Every row gives one point. The window is the flat piece filled in between its corners: a triangle in 3 columns, a solid with four corners in 4, and so on. A path goes straight from each point to the next, and from the last back to the first. After which points does the path pass through the window?
(in the rows, 100 means zero)

Window (4 x 4):
115 92 155 119

166 101 69 85

101 59 100 98

115 88 72 69
Path:
(1): 116 84 142 93
(2): 115 101 85 120
(3): 120 96 70 98
(4): 144 53 114 73
(5): 158 73 87 56
(6): 131 93 47 80
(7): 122 91 43 82
(8): 151 65 98 66
Through the window after points: 1, 3

Window, 6 rows:
133 156 96 104 84 63

99 107 145 103 100 79

62 47 78 91 110 163

103 128 102 29 125 80

146 89 95 91 87 77

122 52 122 131 151 137
Path:
(1): 81 58 82 121 153 94
(2): 85 88 119 112 110 56
(3): 129 134 146 77 90 132
(4): 110 92 125 96 94 167
(5): 82 49 99 103 139 91
(6): 91 92 80 75 134 70
(7): 139 114 137 61 102 131
(8): 154 153 105 78 61 111
(9): 109 130 96 115 115 50
(10): 67 105 74 103 106 67
(11): 119 95 134 65 82 139
(12): 127 61 132 90 117 158
Through the window after points: 2, 6, 8

Window:
90 141 136 137 94 113 125 146

110 61 83 140 105 96 136 126

61 123 76 138 113 72 67 141

83 48 118 100 131 62 74 108

171 102 77 128 78 108 5 79

98 90 91 73 109 54 90 95

99 80 88 83 136 96 91 83

81 49 96 70 109 97 101 115
Path:
(1): 110 108 88 134 59 106 56 70
(2): 68 115 103 160 109 91 79 70
(3): 101 107 82 121 113 76 70 136
(4): 113 87 89 84 142 94 94 119
(5): 92 82 90 96 118 90 87 80
(6): 72 84 89 120 94 97 105 61
(7): 103 90 88 94 136 87 82 124
(8): 104 93 99 108 124 80 79 127
(9): 78 87 105 141 101 82 79 87
(10): 69 86 98 109 109 75 112 109
(11): 83 79 110 91 148 82 122 158
(12): 130 93 96 105 122 97 69 113
Through the window after points: 4, 6, 12

Window (9 x 9):
47 74 95 77 115 44 124 90 103

100 145 71 71 90 166 98 126 124

105 97 81 91 135 55 98 106 81

99 93 38 119 112 136 129 88 154

90 55 115 87 92 88 84 129 60

135 121 96 89 65 124 144 131 103

84 55 97 67 162 82 139 79 98

133 139 96 94 60 157 95 78 125

92 168 78 146 107 195 128 92 145
Path:
(1): 96 115 45 103 90 121 137 93 84
(2): 94 118 83 112 79 165 127 97 108
(3): 117 141 95 111 110 142 124 119 151
(4): 95 94 131 90 121 80 107 104 145
(5): 90 79 45 76 96 125 137 91 48
(6): 88 120 43 97 50 103 125 94 69
(7): 106 106 105 95 115 118 91 123 123
(8): 117 86 77 126 118 108 134 112 181
(9): 81 108 26 95 103 150 114 72 96
(10): 77 86 82 99 104 87 122 93 85
(11): 98 95 111 84 105 85 120 110 122
(12): 103 106 107 108 142 117 93 115 173
(13): 77 84 82 88 111 102 117 83 74
(14): 100 121 69 94 96 102 131 87 76
(15): 119 84 115 90 94 107 108 146 123
(16): 105 107 93 92 116 106 119 105 133
Through the window after points: 4, 8, 14

Window, 12 rows:
108 137 85 42 122 109 144 119 87 40 89 98

128 109 122 43 147 118 97 78 79 54 147 36

94 124 158 63 146 79 121 96 127 62 80 101

137 21 77 141 90 122 89 35 118 109 72 74

86 96 141 44 71 119 102 95 94 41 99 56

114 64 65 187 70 108 50 83 132 131 120 80

105 22 89 189 92 91 104 98 76 125 105 54

95 95 124 32 108 106 158 99 118 79 152 95

101 71 122 24 138 105 88 142 110 67 87 119

67 55 72 146 98 120 71 57 86 163 79 79

134 109 149 66 112 155 119 115 95 95 92 87

152 104 101 81 63 27 111 91 61 132 140 73
Path:
(1): 108 84 106 102 92 108 95 83 74 93 125 109
(2): 116 58 88 74 108 115 94 114 141 100 76 19
(3): 108 97 99 75 96 95 87 124 117 108 94 39
(4): 105 95 125 90 119 127 135 87 72 69 127 125
(5): 110 56 130 91 93 91 75 105 75 46 123 131
(6): 101 91 115 42 116 109 108 116 111 88 88 71
(7): 110 98 106 40 101 111 113 107 119 99 104 71
(8): 107 102 149 96 129 112 117 47 78 57 132 129
(9): 106 103 137 110 122 115 95 76 51 40 132 105
(10): 111 78 87 58 114 112 102 89 117 113 97 45
(11): 95 87 88 98 110 107 109 83 116 119 71 54
(12): 98 47 101 122 86 125 73 70 54 105 140 138
Through the window after points: 5, 9, 11

Window:
86 44 71 70 104 34 152 141 88 75 89 161 80 72

57 100 78 98 44 113 150 102 125 58 113 73 56 91

66 119 132 82 115 95 112 142 144 38 147 131 110 122

99 81 51 98 70 143 135 75 103 67 180 79 84 144

50 129 65 117 56 71 67 110 110 171 112 95 129 80

93 111 131 125 15 95 59 83 97 132 52 133 100 126

98 148 110 131 75 94 157 131 124 96 108 121 69 40

112 119 96 126 102 142 168 103 90 117 49 81 128 143

95 132 68 151 100 141 81 95 125 126 82 79 103 119

90 83 111 92 121 108 122 89 113 147 132 75 82 76

85 142 87 109 62 99 95 130 75 121 89 112 56 107

47 85 95 135 71 161 140 83 79 67 134 111 87 117

164 130 103 56 149 157 113 89 56 92 36 125 127 109

130 142 88 85 138 74 98 73 73 83 111 79 89 92
Path:
(1): 104 72 111 128 73 134 77 154 103 57 104 102 118 86
(2): 66 131 72 92 103 94 147 63 94 141 107 108 78 111
(3): 68 137 92 90 129 117 124 57 104 123 46 127 88 102
(4): 159 98 106 116 55 133 89 143 77 88 108 87 128 124
(5): 124 100 81 127 66 140 94 173 50 99 93 87 84 72
(6): 61 145 103 86 90 84 128 61 124 106 96 128 76 131
(7): 74 120 95 100 75 94 149 73 129 116 92 111 50 118
(8): 93 99 97 120 40 123 73 134 79 69 97 87 128 81
Through the window after points: 1, 3, 5, 7
